Each row of a before or after table is a point. One or more steps were done to the points. Then noise was added and the rows were shuffled. The steps act on columns, c1 being the first. Write out the steps. A step turns or swaps two columns, mirrors them in a line or flattens them onto one, adds a multiple of one to another, or multiplies or shifts one. Angles are multiples of 10 degrees, from the lower column toward the higher: turns from -170 to 170, lines from 10 to 170 but not 90. Use the fewest steps. Two steps may share a column if one is a turn and the other turns, adds or multiplies; they go together, in the order done. Otherwise the lowest column goes first.

Before, 13 rows:
[[-0.5  5.6]
 [ 0.8  6.7]
 [ 9.0 -5.1]
 [-5.7 -1.2]
 [-0.7 -3.2]
 [ 5.5 -1.1]
 [ 6.7  3.4]
 [ 5.1 -1.9]
 [-0.5  7.2]
 [ 1.4  6.5]
 [ 1.1  5.5]
 [-0.5 -3.2]
 [ 0.6  1.6]]
After:
[[ 0.3 -0.3]
 [ 0.1 -0.4]
 [ 0.2 -0.5]
 [ 0.0  0.4]
 [ 0.2  0.3]
 [-0.1 -0.3]
 [-0.2  0.3]
 [ 0.1  0.4]
 [ 0.3 -0.3]
 [ 0.5 -0.1]
 [-0.4  0.2]
 [ 0.2 -0.2]
 [-0.3  0.2]]
Steps: multiply c1 by 0; multiply c2 by 0

Before, 9 rows:
[[ 2.9  0.6  2.1 -1.1 -0.3 -0.9]
 [ 3.0 -0.6  1.7  0.8 -2.5 -0.8]
 [-0.3  0.6  3.0  0.2 -2.3  2.0]
 [ 3.2 -0.6  2.6  1.6 -3.4 -0.7]
 [-0.9  0.1 -0.2  2.8  0.7 -1.0]
 [-0.6  1.9 -5.3  0.5 -2.2  9.8]
 [ 2.4  2.1  2.5  2.3 -1.4 -0.5]
 [-2.2 -0.6 -0.2  0.0 -2.5  0.1]
 [ 2.4  7.8 -3.9  2.6 -1.0 -1.7]]
After:
[[ -2.8  -0.5   6.4   0.3   3.7   1.9]
 [ -1.8  -1.1   5.2   1.0  -0.3   2.3]
 [  1.6   1.6   7.7   1.0   2.2   0.7]
 [ -0.5  -1.4   6.2  -1.1   2.3   3.0]
 [ -2.8  -0.5   4.2   0.4   2.7   1.6]
 [  5.3   7.3 -13.1   0.3   2.2   3.8]
 [  0.8   0.3  -0.7   1.2   2.2  -2.0]
 [  2.9  -5.5  -9.6  -1.8   2.0   5.5]
 [  0.1  -0.9  -0.7  -2.8   0.6  -1.1]]
Steps: turn c2 and c6 by -120 degrees; turn c1 and c6 by 130 degrees; multiply c3 by 2.5; turn c4 and c5 by 150 degrees

Before:
[[-1.8 -0.4  1.8 -1.0 -4.1  0.5 -2.5 -1.4 -1.9  4.6 -3.0]
 [ 1.3 -1.4 -2.5  0.0 -4.7 -3.8  0.4 -3.6 -2.6  2.5  0.2]
 [ 0.0  4.0  3.0 -1.7 -4.0  1.0 -1.4  2.5  1.5  8.6 -2.3]
 [-1.3 -0.9  3.7 -0.7  3.0  1.3 -2.1  2.5 -2.2  5.3  1.3]
 [-1.4 -1.2  3.6  0.5 -4.1  0.9  6.3  2.0 -1.3  0.3 -3.3]
 [ 5.1  1.6  1.8  0.5 -2.5  3.7  1.4 -4.4  1.6 -0.9  3.9]
 [ 0.2  0.6  3.4 -0.6 -3.9 -0.5 -0.1  3.4 -2.4 -0.2 -3.4]
 [ 3.6 -1.6  0.8  0.0 -3.6 -1.1 -0.1  2.3  4.5 -1.8 -0.9]]
After (8 x 11):
[[ 3.1 -1.7 -0.6 -6.0  4.6  0.6  0.1 -0.6  4.9 -1.6 -0.1]
 [ 4.8 -0.1  4.4 -6.1  6.2  1.2  0.0  0.6 -2.6  2.3 -3.2]
 [ 4.2  0.8  2.4 -5.6  5.5  1.0 -0.2 -3.9 -0.7 -2.3 -2.8]
 [ 2.8 -1.3  3.0 -6.8  4.7  1.0  0.2 -2.3 -0.5 -2.5 -3.5]
 [ 6.5  1.5  0.6 -4.2  2.4 -1.1 -0.5  4.9 -0.3 -1.7  2.4]
 [ 7.8 -0.6  6.4  4.9 -3.5 -0.4 -0.1 -2.9 -1.3  1.9  0.7]
 [11.6  3.9  8.3 -5.1  6.7  1.0  0.5 -1.7  2.3  4.4 -2.3]
 [ 0.9 -1.7 -0.1 -7.2  6.4 -0.4  0.0  2.4 -3.5  3.3  1.9]]
Steps: turn c3 and c10 by -40 degrees; add 1.5 times c3 to c1; multiply c5 by 2; turn c4 and c5 by -130 degrees; flatten c6 and c11 onto the line at 110 degrees; multiply c7 by 0; mirror c8 and c9 in the line at 80 degrees
